Each wall is flat, endless, passes through zero and stands at right angles to its row. A trip goes straight from one point to another. Which walls does it cross, in order?

Walls:
(1): [-20 -32 -42]
(2): [ 16 -40  40]
(3): [ 36 -17 -78]
(4): [ 57 -25  95]
(5): [-38 -24  -6]
Trips:
[  1 -58  64] to [-27 -36 -52] -> 1, 3, 4, 2
[ 37 -31 -40] to [-14  -1  22] -> 4, 5, 3, 1

Walls:
(1): [-19 -54 -60  11  15 -13]
(2): [-36   0   9   2  21 -31]
(3): [ 42   3  38  56  19 -20]
(4): [  6 -13  31 -33  41 -18]
Trips:
[ 14 -13 -22  24  51 -27] to [-36  -2 -70  30  19 -49] -> 4, 3
[ 43  15 -21 -55   7  39] to [-20   2 -42  26  -8 -43] -> 1, 4, 2
[-28  27   4  -9  19 -65] to [18 60 15 13 11  6] -> 4, 2
[ 25   7  -6 -12   3 -15] to [ 15 -12  18  -9  19 -17] -> 2
[-66 -38   1 -44   1 -56] to [-33 -33 -12 -18 -21  41] -> 4, 2
[-25  35  27  34   6  24] to [-12  83 -36 -14   1 -37] -> 3
[34 45  2 48 40 -1] to [-17  -3 -10  11 -19  32] -> 3, 1

Walls:
(1): [ 33  -4  40 -53  -1  48   3  22  -3  95  -2]
(2): [-36  42 -50  -9 -38 -17  26  55 -65   5   7]
(3): [-25  36 -29  10  -1  41  15 -38  -6  31 -18]
(4): [-48   1  -4 -26  -8 -17 -15  23   9   1 -20]
(5): [-21   6 -15 -31  66  -7  39 -10 -50 -33  35]
(6): [ -4  29 -40 -41 -12 -18  -1 -10  -6 -14 -17]
(7): [ 18   3 -49 -14 -13  26  17 -78 -22  -1  45]
(8): [ 31  -8  -8  11 -40 -21  42 -39 -34  21 -20]
(9): [-35   1  23   4 -17 -10 -23  12   0 -18  18]
Trips:
[-15  21   1   8   9  37 -35  18  24  -4  12] to [  1 -14  -6  19  12  45 -23 -25 -17   5 -32] -> 4, 7, 9, 8
[ 34 -24   7   3   4 -16  37  53   6 -16 -66] to [  7 -33 -12  93 -21 -24   3   6 -15  -5  42] -> 1, 4, 9, 7
[-19  20 -26 -18  -1 -38  24 -24   8  -3   2] to [-24  49   1 -15 -20  47 -28  12 -14  12 -10] -> 9, 8, 1, 5, 7
